Rows are points. A path goes straight from each point to the next, and from the last back to the first. The post is the endless flat space through its rows: a point in 2 columns, a line in 3, a plane in 4, and so on, so that a path can go around it. Count how often the path circles the post. Going back the other way cancels.
In the rows, 128 means zero.

Post:
[[121 119 172]
 [104 109 106]]
Path (18 x 3):
[[ 99  87 113]
 [148  96 114]
 [140 148 116]
 [ 91 155 114]
 [106 122 198]
 [111 100 149]
 [ 82  74 158]
 [ 79 140 163]
 [123 140 155]
 [139 115 125]
 [139  99 139]
 [ 89  65 146]
 [ 81 100 151]
 [109  71 123]
 [129 106 116]
 [131 133 131]
 [ 75 148 137]
 [ 75 100  81]]
Times around: 1

Post, 8 rows:
[[132 111 114 142 173 129 169  88 105]
 [116 104 111 145 186 134  99 138 139]
 [136 136 173 147 138 123 143 127 145]
 [ 79 157 160  86 126 121 100 125 119]
 [117 153 120  95 129 121 140 101 152]
 [154 120 118 150 125 115 186 120 121]
 [154 148 129  56 126 181  93 151 157]
 [ 47 141 145 114 162 118 133 142 156]]
Path, 7 rows:
[[123  96 145 115 150 143 115 120 153]
 [ 95 121 136 138 185 109 179 114 154]
 [127 130 119  50 154 168 158 202 144]
 [142 130 154  67 147 152 121 130 143]
 [116 129 115 161 218 106 157 131 160]
 [ 77 150  93 129 175 139 164 102 131]
 [ 62 149 113  44 105 150 113 106 136]]
Times around: 1

Post, 17 rows:
[[143 103 131 114  99 101 113 117 102 162 110  96 139  93 125 154 163  79]
 [137 147 147 165 121 130 143 114 200 174 109 107 154 178 108 157  76 175]
 [175 132  72 100 148 109 117 162 108 131  91 161  95  73 145 155 148 110]
 [126 161 152 199  94 121 116  87 190  76 100 104 115 160 112 124 100 179]
 [119 142 173 149 154 129 161 114 166  92  85  94 156 212 133 111  77 158]
 [206 141  88 125 133 123 143 145 103 121 144 146 114 128 123  97 161  78]
 [146 108 159 159 178 154 150 145 175 119 167 139 183 101 134 102  89 186]
 [168 119  63 121 142 122  65 139  98 139 135 127 166 141 149 135 160 112]
 [219 111 128 139 186 180 118 136 130 136 125 136 117 104 152 134 177 159]
 [171 146 113 104 142 119 103 117 107 147 174 109  92 112 179 123 145 110]
 [179 149 110  80 127 142 102 201 122 120 157 114 124 110 135 135 176 119]
 [ 81 144 188 168 116  97  89 100 205 155 121 136 164 158 149 187 133  68]
 [165 152 155 114  90 130  55 135  90 163 110 147 124 102 140 128 127  79]
 [123 121 136 100  67 132 141  72 202 108  97 138 131 186 135 115  99 134]
 [130 132 151 155 156 109 150 136 186 156 104 133 162 141 139  73 142 197]
 [189 147 131 161 128 139 175 143 145 123 140 139 174 133 197 141 129 187]
 [127 130 180 143 140 110 156 106 151 128 140 165 157 197  95 146 129 212]]
Path:
[[144 113 156 118 102 156 151 106 133 118 125 150 168 155 175 127  67 199]
 [101 127 114 153 116 104 137  98 155 194  97 134 171 109 158 127 115 130]
 [157 158 174 102 145 135 158 106 117 203 133 131 160 179 102 154 181 213]
 [155 124 147  77 124  93 157 109 144 118 101  89 120 129 114 142 107 121]
 [182 149 151 109 124 116  78 144 137 160 117 138 111 127 148  78 102 126]
 [131  95 147 114 149 134 158 122 166 129 101 109 111 118 131 157 105  85]
 [119 142 135 153 121 169  87 153 150 135  59 148 105  83 134 143  97  85]
 [138 142 134 154 136 138 133 161 168 145 156 114 127  98  98 148 136 139]
 [150 135 139 155 134 110 140 141 100 126 106  73 117 166 163  70 163 150]
 [179 119 144 178 123 131 124  89 152 147 116 132 143 150 155 114 132 114]
 [147 106  97 124 139  94 137 128 118 133 163 125 170 129 123 163  93 113]
 [196 128 140  90 159 150 157  91 136 166 108 132 170 174 130 140 172 116]
 [131 158 153 129 174 101 127 146  90 143  65 128 131 125 152  82 139 157]
 [120 135 176 159 113 127 165 137 149 140  85 192 164 134 161 106 136 211]
 [152 127 185 199 123 117 148 104 128 131 188 137 133 167 155 170 149 161]
 [170 135 160 142 122 132 136 124 163 144 100 108 143 175 133 112 138 157]
 [168 151 149 118 138 116 170 105 185 141 142 152 122 181 100 150 119 144]
 [204 139 106 151 134 134 166  98 146 152 175 118 173 127 132 123 148 160]
 [159 125 113 102 135  90 143 137 172 174 126 110 133 138 126 114 116 137]
 [145 128 143 131 112 130 104 149 163 108 152 164 159 121 160 105 110 119]]
Times around: 0

Post:
[[122 135 161  98 148 136 168 144 134 146  88 140 122  94 124 134  54 123]
 [139 110 101 101 151  76 122 121 101  83  89 132  99 165 138 141 103 151]
 [110 131 108 128  84  95 132 132 136 130 124 148 164 142 129 111 109 166]
 [102 141 123 147 132 163 139 166 146 104  86  73 107 152 171 145 106 108]
 [110 124 129 150 170  69 156  85 101 129  84 136 116 177 192 129 174  65]
 [101 122 137 101 146 152 174  74 105  95 124 118 117 133 142 104 160 113]
 [134 124 104 138 130 145 169 152  88 161 137 166 118 141 129 102 172 105]
 [122 122 162 116 124 124 134 189 126  60 101 145 127  89  89  73 155 133]
 [ 83 100 138 102  58 144 116 193 174 135 114 168 148 141 152 157 154 122]
 [ 98 118 141 119 126  85 166 154 141 136 111 122  92 125 136 101 149 153]
 [ 99 128 121 113 114 118 102 183 155 104 117 141 132  80 162 120 177 163]
 [101 115  98 116 145 143  91 175 145 119  96  83  96 107  94  90  84 116]
 [163  94 141 119 109 113 173 105 101  94 147 135 113 102 116 119  75 113]
 [151  50  87 114 144 109  97 143  95  83  44 178 100 121 176  46 172 127]
 [130 102 103  98 100 108 163 144 112 167 120 115 161 113 105 156 106 157]
 [139 110 121 135 103 153 108 115 106 121  79  85  82  99 128 131 106 118]
 [124 119 126 148 129 161 160 134 201 117  96  83 108  71  88  99 147 164]]
Path (27 x 18):
[[106 118  82  95 143  91 147  82 141 136 112 181 137 101 169 118 129 123]
 [121 110 141  86 123 133 123 164 209  87  73 110  89  82 111 140 181 147]
 [135 113 140 115 144 102 108 117 133 108  64 139 157 162 139 106 117 149]
 [146 116 141  81 159 156 139 140 122 113 126 168 160 101 138 154 125 140]
 [186 129 123 151 110  94 138 105 136 100  87 132  74 129 118  88 148 137]
 [111  89  89  92 113 118 113 140 172 132  81 137  96 101 149 124 157 106]
 [ 80 133 120 134 119  43 112 146 156  74 105 121  78 132 130 117 159 168]
 [ 77 138 103 136 148 121 105 153  67 116 126 131 137 158 103  97 132 146]
 [117  59 145 107  58 148  83 172  86  87  60 172 126 163  94  85 118 139]
 [127 117 133 104 103 114 108  80 112 126 146 126 126 123 150 101 136 167]
 [140 136 177  73 136 159 166 208 130  96 108 139 102  89 115  96  98  97]
 [125  99  88 103 131  76 152  73 141 100  66 119  78 125 119  81 126 146]
 [148  84 160 106 125 169 151 170 147 120  75 184  84  79 111 158  65  90]
 [113  96 120 138 141 116 127  89 107  96 148 143  70 155  84  77 126 107]
 [126  92 143 112 108 131  92 137 126 140  64 128 141  60 144 120 134 126]
 [153 146 160 129 104 131 147 119  97  87  64 110 135 143 115 133 117 143]
 [147  98 115 183  68 114 116 173 215 100  71  63 106  77 146 139 117  92]
 [108 121 122  91 153 131 175 195 132 129  84 148 130  78 171 124 138 175]
 [115  61 156  62 113 101 134 137  67  92 136 187 148 105 127 104 124 108]
 [ 73 105 156 129 140 112 134 115 119 111 143 130  64 134 143 105 137 101]
 [101 101 104 115 137 120 144 115 128 145  58  98 122 153  99 132 132 125]
 [103 124 112 141 116  81 150 230 109 142 151 128 133  68 139 128 215  92]
 [ 72 137 133 138 109  99  88 153 131 158  80 163 100 148 170 126 133 134]
 [136 133 163 122 121 144 117 105  78  76 168 152 191  99  86 114 140 135]
 [123 140 116 128 134 138 126 183 116 128 140  99  78 176 119 148 178 110]
 [124 143 101 105 124 123 171 156 115 138  99 126 120 175 154 152 131 137]
 [ 93 127  94 136 100 107  92 156 114 112 106 136 118 151 118 100 158 118]]
Times around: 3

Post (17 x 18):
[[149  85  88 161 104  77 141 136 111 147 116 108 144 120 149 112 132 144]
 [155 153 131 107 159 175 150 124 188 135 206 110 181 187 128 131 143 167]
 [145 127  95 117 144  97 118 151  89 133 167  78 149 137 128 114 118 111]
 [153 121 119 123 169 131 100 144 118 157 123  88 151 136 147  79 126 138]
 [125 118 108 155 131  78 134 132 117 120 130  86 152  90 123  67 100 110]
 [153 120  86 139 128 154 137 156  92 131 144  93 145 102 133  99  76 126]
 [142  98 144  80 128 111 140  92 150 110  97 146 113 177 155 152 159 100]
 [147 131 134 136  98 147 108 127 129  93 110 143 102 129 124 128 145 138]
 [166 156 127 131 204 135 159 173 161 148 186  89 146 193 108 143 131 137]
 [131 113 156  89  99 139 122 146 133 110 120 198 110 189 151 114 129 134]
 [124 113  79 168 123 102 113 111  92 142 136 158 144 127 138 104  90 147]
 [108 126 137 103  61 121 137 104 177 145 112 141  79 174 172 131 150 106]
 [100 118  84 154 120  96 117 148 111 114  90 109 160 125 169 117 132 121]
 [ 94  91 110 107 105 132 130 116 151 107 128 161  78 159 128 117 146 124]
 [127 110 107 152 110 129 127 148 101 170 103 121 175 103  92 112 131 110]
 [152 131  64 123 138  99 159 148 116 131 124 145 160 106 169 104 135 127]
 [158 126 144 145 189 156 164 158 193 148 216 110 162 174 146 171 154 103]]
Path:
[[166  72 163 144 159 185 150 119 213 123 136 219 110 145 198 110  88 126]
 [196 112 111 133 150 102 129  91 134 130 164 153 139 202 159 200 111 190]
 [150 146 100 127 168 122 134 140 103  75 163 159 164 139 169 159 153 173]
 [122  56  99 159 158 102 172 135 106 116 143 157 140 131  82 124 118 139]
 [137 145 136  95 106 139 117 106 155 206  75 105 156 160 152 124 160 127]
 [151 138 113 155 119 105 130 146 169  74 142 170 187 143 151 106 105 187]
 [166 100 144 105 120 101 110 115 132  93 118 177 118 196 151 149 155 127]
 [108  61 119 168 111 178  89  58 121 153 129 131  93 144  57 141 157 106]
 [119 108 154 149 115 115 142 143 145 130 174  70  84 167  99 114 113 120]
 [ 95 120  94 119 167  81 130 140 167 167 129  69 129 151 180  97 173 124]
 [142 131 128 104 121 136 108 108 168 132 113 121 132 120 157 130 124 133]
 [115 118  98 135  39 146 102 115 162 134 151 146 137 112 108  79 135 155]
 [154 152 101 105  87 170 102 123 135 108 124 129 158 103 124 110 138 147]
 [149 101 122 138 145 132 152 176 143 184 162 157 133 129 123 118 114 116]
 [ 99 175 144 151  81 201  81 136 136 113  75 121 124  95  81  96 123 153]
 [151 146  97 108 192  50 101 183 148 112 116  83 127 150 182 117 152 114]
 [160  90 133 103 145 181 132 138 155 143 102 175 126 173 160 123 123  86]
 [132 119 132 140 174 137 127 188 140 157 135 160 108 158 177 101 137  87]
 [122 129 141  94  70 125 137 134  85 144 141 169 151 153 101 106 128 110]
 [167 141  96 188 159 100 153 215  77 129 202  41 145  92 101 162 119 114]
 [104 157  95 115 142 152 179 180 178 110 133 137 140 113 123 128 120 100]
 [173 129 175  99 136 132  96 114 175 134 164 150 136 188 183 136 123 116]
 [157 100 115 116  87 118 132 150 116 167 121 152 162 158 146  80 135 115]
 [127 124 101 121 145 192 109 157 104 119 125 161 101 140 116 109 135 128]
 [147 100 145 132 115 127 154 154 119 122 117 147 103 197 211 197 162 122]
 [ 80 109 151 155 127 127 118  75 131 100  98 192 144 178 120 103 146 160]
 [130  95 136 113 132 131 175 128 110 104 122 203 136 141 144 166 144 118]
 [128 106 129 116 108 123 107  64 145 121 127 101 138 145  99 155 161 147]
 [181 100  83 101 100 105 141  98 178 134 171  30 143 134 193 132 171 147]
 [154  91 139 130 125 122 141  99 132 105 141 168 112 175  94 116 103  94]
 [197  94 128 150 142 148 145 197 114 103 131  67 125 129 151 156 128 100]]
Times around: 3

Post:
[[115 110 134 110 149 165 166 138 114 169 118 107 186 142 102 116 120  99]
 [ 98 131 137 168 140 141 105 126  74 148 140 126 167 144 151  97 113  73]
 [113 124 102 158 137 151 178 173  72 142 120 115 162 146 159 106 137 137]
 [105 138 110  88 127 104 154 123 161  86 113 117 106 116 151 100  97  98]
 [121 112 138 148 164 122 126 184 102 133 162 121 184 128 120 167 108 125]
 [154 109 153  86 127 105 116  89 145 104 145 165 106  97 154 120 158 128]
 [166 129 136 139 124 109 111 107 133 135 107 116 130 107 122 130 116 141]
 [131 133 165 116  94 112 135 102 137  93 139  98 138  96 133 122 162 120]
 [101  95  94 151 140 189 138 117  81 159 165  93 185 121 149 147  95 155]
 [164 128 143  99  77 149  93 145 160 126 112 119 113  70 161 127 154 119]
 [164 124 124  74 122 102 113 114 134  95 123 145 152  74 122  94 144 133]
 [ 99  98 119 160 153 112 136 152 114 166 134 115 205 150 146 121 131 132]
 [124 153 160  55  95 110 116 112 147  90 123 144  96 123 115  93 148 145]
 [102 102 130 172 170 166 130 130 127 127 127 119 158 124 133  79 127 120]
 [122 125 106 141 118 121 159 128 160 129 134 154 159 136 107  90 128 101]
 [100 173  99 113 149  89 154 135 139 146 151 152 127 100 118  82 129 104]
 [ 93 116  85 162 153 158 122 130 100 152 122 121 186 131 118 169 128 113]]
Path:
[[114 132 130 163 133 120 134 130 110 172 167 114 186  70 122 157 131 130]
 [ 99 128 125  74 107 118 150 144  99  70 165 158 105 129 148  83 135  81]
 [121 111 102 151 159 148 131 150 119 133 175 166 139  98 182  10 157 144]
 [142 174 164  85  99 147 126 194  85 193 138 138 149 112 138 121 188 118]
 [129 174 142 164  99  72 121 138  91 172 107 126 182 120 160 117 126 105]
 [110 161 122 162 130 157 150  47 105 153 139 147 169 111 100  44 132  81]
 [157 101  84 155 108 184 108 133 129 201  89  75 166  92 120 189  80 160]
 [111 144  82 151 185 144  97 121  85 193 125 159 166 126  75 118 104  83]
 [122 134  89 185 134 134 114  99 155 129 165 159 158 110 109  79 154 128]
 [120 126  48 129 137 192 174 168 143 167 120 166 145 126 166 146 131 108]
 [149 113 103 108 113 111 136 134 153 156 137 171 131  92 165 106 111 162]
 [132 135 150 113 100  92 116 142 130 119 140 110 121 110 145 137 112 104]
 [170  87 143 141 198  43  92  74 131 139 148 123 167 119  84 156  88 134]
 [171  67 137 108 109 130 122 132 157 132 154 104 199 109 154 169 121 142]
 [134 149 106 161 148  88 148 158 157 162 120 123 164 105 109 130 113 126]
 [146 120 105 195 138 139  92 159 100 137 126 165 124  84 167  91 126 132]
 [135  85  88 199 147 113 143 103  91 128 133 164 188 148 130  86 124  96]
 [141 131  72 138 126 138 133 138 113 143 231 124 183  51 156 156 174 125]
 [166 155 209 124  90 101 160 179  88 126 101 100 163 175 107 151 173 136]
 [ 94 110  93  94  91 162 175 150 120  67 116 145 123 114 192  66 110 138]
 [109  85 163  99 116 188 161 102  99  98 171  83 127 111 144  90  89 129]
 [157  62 125 140 141 160  91 127 135  91 121 144 134 137 136  83 135 109]
 [ 96 180 162  53 129 127 114 139 113  81 122 104  95 107 144  93 129  79]
 [146 128 153  95 157 165 127 117 158 150 165 137 147  74 117 191 149 195]]
Times around: 5

Post (17 x 18):
[[135 146 139 113 134 141 125 110 135 106 100  96 120 144  88 132  85 136]
 [152  59 152 122 128 146 169 151  75 173 105 166 104 137 136 120  93  60]
 [ 92  43 127 116  61  96 144 145 136 118  83 158  79 174  73  94 117 134]
 [126 105  85 123 124 141 130  70 111 137 127 113  72  96  58 136 175 148]
 [129 170 109 142 147 143 135 102 114 107 107 104 181 126 117 148 147 161]
 [134 133 121 142 114 113 124 137 104 163  97 137 116  89 128 141 125 102]
 [106  85  97 121 112 158 116 166 119 135  96 173 118 118  87 110 145  96]
 [154 164 109 118 114 125 154  95  90 185 113 111 109 161 111 157 146 166]
 [161  99 126 138 108 123 118 149 109 118 126 139 111 133 127 117 143 108]
 [115 139  75 154 151 150 128 143 149 127 115 134 145 111 127 103 147  93]
 [154  86 112  60 186 157 111  88 123 116 109 140 141 137 143 183 130 147]
 [134  94  81  97 136 146 119 100 102  66 120 121  78 108 125 152 131 131]
 [ 87 110  87 126  91 158 107  86 144 136 127 130 139 120  86 147 144 160]
 [116 126 128 123 107 130 175 133 148 131 137 127 111 126  80 130 151 129]
 [119 112 151 110 111 142 157 131 142 147  99 130 146 123 147  72 145  88]
 [112 150 133 110 140 136 121  90 119 121  97  89 139 169 135 190 146 118]
 [110 182 136  98 175 131 122  90 114 159 131 109 151 141 120 156 112 144]]
Path:
[[121 168 109  77 207 180 102 152 154 133 131  99 178  89 150 160 149  93]
 [120 151 132 126 141 145 127 112 124 102 179 102 140 148 121 116  93 160]
 [125 134 121 101 115 131 106 119 110 195  61 147  90 133 106 174 145 116]
 [119 110  90  92 164 157 144  32  79 143 105 150 121 170 104 177 140 143]
 [ 89  87  79 139 115 186 136  61 105 114 146  98 135  93 106 205 141  92]
 [125  69 152  61 133 153 158 110 110 148  88 118 161 118 107 162 199 125]
 [128 134 101 149  99 140 137 106 149 199 153 128 104  99  72 136 137 100]
 [119 105 124 107 136 160 128  95 120  85 156 137 100 122 111 178 120 118]
 [153  92 116 133 117 196 107 114 127 132 111 129 102  98 123 175 136 116]
 [111  79 115 100 159 138  43 157 127 104  97 147 123 141 120 118 123  94]
 [ 90 169  76 111 145 135 172  89 122 134 154 105 181 168 102 146 149 170]
 [141 126 130 106 141 113 172 102 134 122 128 130 144 161 138 124  89 146]
 [150 113  64 171  89 199 132 108 115 132 134 156 144  78 133 102 125 137]
 [159 162 141 142 136 154  67 123  99  72 104  74 116 161  97 123 164 121]
 [133 126 109  92 145 139 147  99 120 142 106  94  89  91 159 131 126 109]
 [106  63  70 107 107 153 149  93 147  97 117 128  70 113  72 122  74 130]
 [127  85 105 143 129 167 103 101 138 112 139 159 187 184 108  79 150 116]
 [152 110 157 141  90 127 151 103 101 152  97 131 120 160  87  80 131 150]
 [ 68 156 149  38 165 155 127  65  96 165 104 101  98 141  71 169 104 191]
 [135 134 102 123 160 138 159 170  80 170 135 131 120  93  76 141 157 134]
 [103  82 101 114 142 138  89 157 144 115 116 132 103  88  99 119 156  33]
 [131 126 111 111 139 157 169  70 135 139 101 118 163 116 111  92  92 161]
 [ 73 179 131 101 188  98 119 124  56 154 157 119 198 206 219 188  89 111]
 [147 139 180  96 143 133 171 144 122 146 150 108 128 175 131 142 107 163]
 [149 144 170 147 109 118 137 129 138 102  52 104 134 115 114  80 158 113]
 [134 177 108 100 165 191 183  85 109 112 124 153 180  97 127 143  90 148]
 [158  66 149  99  95 123 119  77  53 136  85 133 126 114 124 152 174 127]]
Times around: 1

Post, 17 rows:
[[136 168 153 135 150 106 124 230 146  60 135 170 121 147 126 154 105 128]
 [203  75 108 143  78 127 128 109 126  96 134 129 125  82 130 122 131 128]
 [144 144 144 155 135 116 102 152 158 145 118 163 144 158 156 131  96 150]
 [137 112 109 116  96 188 108 140 113 163 158 131 150 150 153 109  99 115]
 [155  94 137  69  96 146 123 146 136 109 126 110 102 141  84 112 130 148]
 [ 85  94 151 143  78 142 153  81 128 164 139 124 134  79 147 157 142 138]
 [ 98 130 158 116 161 119 135 130 153  82 166 144 123 178 121 107 128 119]
 [151  95 140  72 156 151 130 151 151 131 123 137 117 116 140  90  93 139]
 [119 172 131 126 106 141  86 156 119 137 145 141 128  75 111 154 106  90]
 [ 75 169 108 154 161  93 122 137 130 163 124 175 112 151 174 185 110 144]
 [153 151  95 128 101 106 158 137 114 107 110 156 175 156 109 141 125 146]
 [109 133 149 175 116 123 116 125  90 112 112 165 115  61 145 124 175 137]
 [103 144  79 141  89  72 138 187 138 159 153 149 183 133 108 163 118 121]
 [ 84 142 116 172 152 110 145 147 120 144 149  90 154  84  68 165 162 114]
 [137 115 160 108 135 129 128 146  96 164 128 183 119 165 122 138  93 129]
 [142 125 132 135 136 119  99 174 154 128 102 128 150 114 135 133 166  98]
 [160 155 134 117 154 105 132 156 163 135 179 106 138 120 136 135 170 150]]
Path (26 x 18):
[[140  91 103 130 110 128  71 182  95 155 138 129 141  96 127 128 127  45]
 [167  93 123 195 157  98 141 122 119  83 146 148 152 100 139 154 124 137]
 [118 117 118 109 159 160  99 119 160  77  49 144 148 121 142 170 127  63]
 [167  80 144 106 125 145 125 145 154 131 104 126 156  74  95 128 116  90]
 [100 118 120 123 148 165 113 135  93 147 101 141 129 108 116 147  98 138]
 [105 168  68 119 152 127 111 167 102  99 161 161  70 106 115 170 108 144]
 [220 103 132 164 136 107 147 100 174 114 143 146 165 143 147  95 110 157]
 [ 86 182 141 101 129 129  91 156 156 153 115 114 108 124 136 131 172 140]
 [167  90 192 120 114  89 112 157 136 151 110 145 134 161 118 118 118 116]
 [130  98 163 105 145 104 143 118 122 104 157 135 111 188 127 133 114 178]
 [178 135 157  97 110 157  97 127 117  87 135 142  84  78 142 171 146 103]
 [113 146 152 131 148 169  90 154 144  54 132 125 107 105 119 153 214  89]
 [132 151 144  86 173 136 138  96 141 120 136 116  64 103 149 133 194 158]
 [135 130 161 119 106 124 130 183  96 154 110 143 102 104  82 147 128 147]
 [140 141 119 106 129 108 135 149 120 136 147 134 136  60 154 106 141 151]
 [119 119 110 160 110 129 136 117 130 149 145 114 137 112 152 170 142 160]
 [160  41 158 106 163 101 125 159 183  59 156 154  72  58 159 130 135 140]
 [157 178  96 128 124 133 114 165 155 133 162 128 180 151 122 105 161 123]
 [ 82 169  55 143 146 146 106 216  96 130 105 162 135 139 118 163 150  88]
 [142 177 146 109 102 189 126  87  52 177 124 164 208 154  67 102 140 136]
 [101 140 167  64 172 103 148 130  92 115 129 119 112 168  41 150 180 177]
 [149 113 113 150 129 104 132 159 158  93 140 132 157  74 209 167 153 134]
 [114  64 185  93 201 118 149 120 168 109 155 144 126  91 154 127 142 111]
 [107 116 109 180 110 170 128 175 122  89 143 152 168 112 112 172 117  70]
 [119 136 197  89 135 181 129 114 165 231 102 114 120 180 126 153 126 125]
 [145 150  96 185 146  69 155 146 142 161 102 130 197  82 107  95 113 109]]
Times around: 3

Post:
[[101 122  71 101 174 132  90 116 170 117 142  84 106 142 130  85 117 129]
 [156 138  91  86 116 115 165 107  82 160 122 154 177 110 147 140 129 122]
 [122 131 106 139 154 152 152 109 127 146 139 103 112 126 119  82  87 155]
 [144 125 179 135 119 105 112 117 144 133 111 140 146 145 127 114 140 102]
 [135 148  52 122  99 143 178 146 105  95 146 109 152 164 207 112 116 122]
 [110 127 144 149 131 147 150 165 144 119  81 122 163 109 171 162 132  96]
 [130 135 162 150 156 137 124 126 153 180  99 152 121 153 155 154 151 111]
 [ 97 120  74 118 134 143 174 117 132 162 143  89 175 117 181 160  71 152]
 [109 118 121 156 114 142 132 125  87 174 113  82 132 132 120 107 110 125]
 [120 146 151 139 137 113 117 124 102  98 174 121 123 117 192 102 152 136]
 [172  92  91 158 179 124 164 116 135 165 140 141 151  76 148  83 118 140]
 [109 137  70 125  85 159 143 160 127 131 100 110 157 169 106 165 167 148]
 [180 164  89 128 100 174 127 136 146 131 138 139 123 149 160 127 164  92]
 [125 138 159 120 149  98 153 137 142 150  97 119 144 109 102 124 149 110]
 [120 115 114 123 102 122 169 165 115 132 120 161 139 116 120  94 125 109]
 [133 152 120 138 130 116 118 167 131 123 121 114 123 141 157 111 115 149]
 [137 153 110 159 178 139 116 136 148 149 106 124 145 141  69 114 139 115]]
Path:
[[ 98 138 112 171 110 127 105 120 154  64 130  89 192 153 143 129 138 109]
 [161 174 151 120 195  75 112 142 123 116  87 174 187 109 139 128 146 101]
 [158 129  82 113 121 143 176 130  83 170 139 126 120  95 127  90 164 155]
 [154 119 134 112 106  85  83 123 129 142 111 118 204 145 132 155 142 103]
 [157 103  99 122 132  99 146 130 126 165 110 127 161 133 132  77 136 130]
 [ 74 150  99  71 146 121 145  89 134 149 137 141 169 150 169 163 111 141]
 [106 181 109 165 108 144 115  92  48 113 132 129 148 196 182 123 123  31]
 [112 117 149 146  84  93 130 147  88 144 120 133 156 168 115 142  77 159]
 [136  99 157 158  55 157 159 102  86 181 151 135 161 160 182 148  79 146]
 [152 104  92 194 121 184 173 124  94 167 126 139 102 124 117  82  76  98]
 [ 86  71 114 150  72 129 169 157 135 121 126 162 125 131 122  91 135 157]
 [112 114  70 142 185 149 166 115 177 165 117 151 113 135 101  40 105  91]
 [100 131 129 159 177 145 160 150 122 149  97 120  97 167 107  72 147 134]
 [142 107  77 123 142 200 123 151 178 135 128 107 101  96 125 111 155 117]
 [102  81 102 121 100  83 155 150 130 118 127  96 177 138 193 139 112 145]
 [107 171 115 104 178  59 132 133 121 174 142 187 131 114 129 154 114 170]
 [ 93 211 117 153 154 194 119 135  90  89 141 124 125 102  89 128 208  71]
 [145 176  55 145 138 176  97 157 163 104 115 111 152 195 157 109 130 125]
 [137 151  64  85 169 141  83 136 134 150 143 124 133 132 171 110 139 142]
 [132  89  54 133 109 121 108 191 118  82 123  76 150  43 172  80 180 121]
 [158 135  78 181 140 169 158 106 122 109  74  33 137 140 113  85 144 105]
 [128 133  84 136 100 145 169  82  83 147 116  87 190 158 148 143  75 126]
 [147 131 128 159 137 133 129 134 163 160 103 122 129 124 112 112 136 122]
 [106 169 147 136 174 144 154 163 157  73  82 119 153 114 116  89 128  54]
 [116  94 119 149 171 143 136 126 112 165 123 102 146 151 105  87 147 114]
 [132 108 107 137 198 139 136 122 121 124 168 114 133  85 128 109 159 147]
 [159 139 117  63 133  45 148 105  98 132 117  99 126 130 156  97 125  82]
 [144 171 160 113 139 119 125  61 115 124  88  98 207 124 142 170  88 105]
 [105  81  89 122 131 115 162 116 140 141 118 134 147 157 141  95 142 162]
 [123  80 128 179  91 160 160 106 140 164 154  42 144 103 177  82 112 124]]
Times around: 2
